Each point is reached from the start by the listed moves, each made 0, 1 or 2 times, or once backwards (-1), plus a little noise. Say if it took an odd or an even number of moves. Then give how often each move was made.

Moves:
(1):  13  19 -16   6 -17 -26
(2):   6   3   1  11  16 -10
(3):  -1 -11  25   3   4  16
Start: -13  -1   8  -6  -8   4
Points:
 -3  -2  40   8 -17  10 -> odd (1, 0, 2)
-32 -35  48 -21  -3  56 -> odd (-1, -1, 1)
  9  32 -34   7 -13 -47 -> odd (1, 1, -1)
  8  19  -8  11  -9 -31 -> even (1, 1, 0)
 -8 -22  60  11  15  28 -> odd (0, 1, 2)

Moves:
(1):   2 -15  -2  -5   1   0   6   4  -9  -6  -2   3  -5
(2):   1  -7  10   1   4 -15 -12   2  16   1   8 -21   8
(3):  3 -2 -7 -7  1  1 -2 -3 -2  3 -1  2 -5
(4):  14  12  -3 -10   0  -5  -1  -3   7   7  -6  -1   4
(5):   1 -12   0  -1   4   3  -7  15  19   2   5  -1   0
(6): -9 -5  5  0  3 -3 11 -8  2  8 -1 -1  0
(7):  -5   6   6  -1   9  -5  -1   5   4   0   3 -17   6
(8): 11  4 -5 -2 -5 -4  9  4  5  3  5  5 -8
(9): -12  22   4   2 -14   4  -1  -1  -2   5  -9   2  -6
(10):  0 -3  7 -1 -1  2 -3  4  6 -1  9  0  3
(11):  3 12  2  4 -4  3 -2 -1  0  9 -6 -8  4
(12): -4  7  1  3 -3  0  2  2  3  8  3  3  7
Start:  6  3 -5 -2 -7 -5 -1 -1  2 -3 -6 -3 -8
Points:
-60  18  29  14  -4   4  -4   5  33  32  10 -19  12 -> even (-1, 0, 1, -1, 1, 2, 1, -1, 1, 1, 0, 2)
-27   4  26  15   7  14 -14  51  50   2  32 -18  13 -> odd (-1, -1, -1, -1, 2, 0, 2, 0, 0, 2, 0, 1)
 55 -11 -28 -38 -21   5 -20  35  38  26  -7  22  -4 -> even (2, 0, 2, 2, 2, -1, -1, 0, 0, 1, 1, 2)
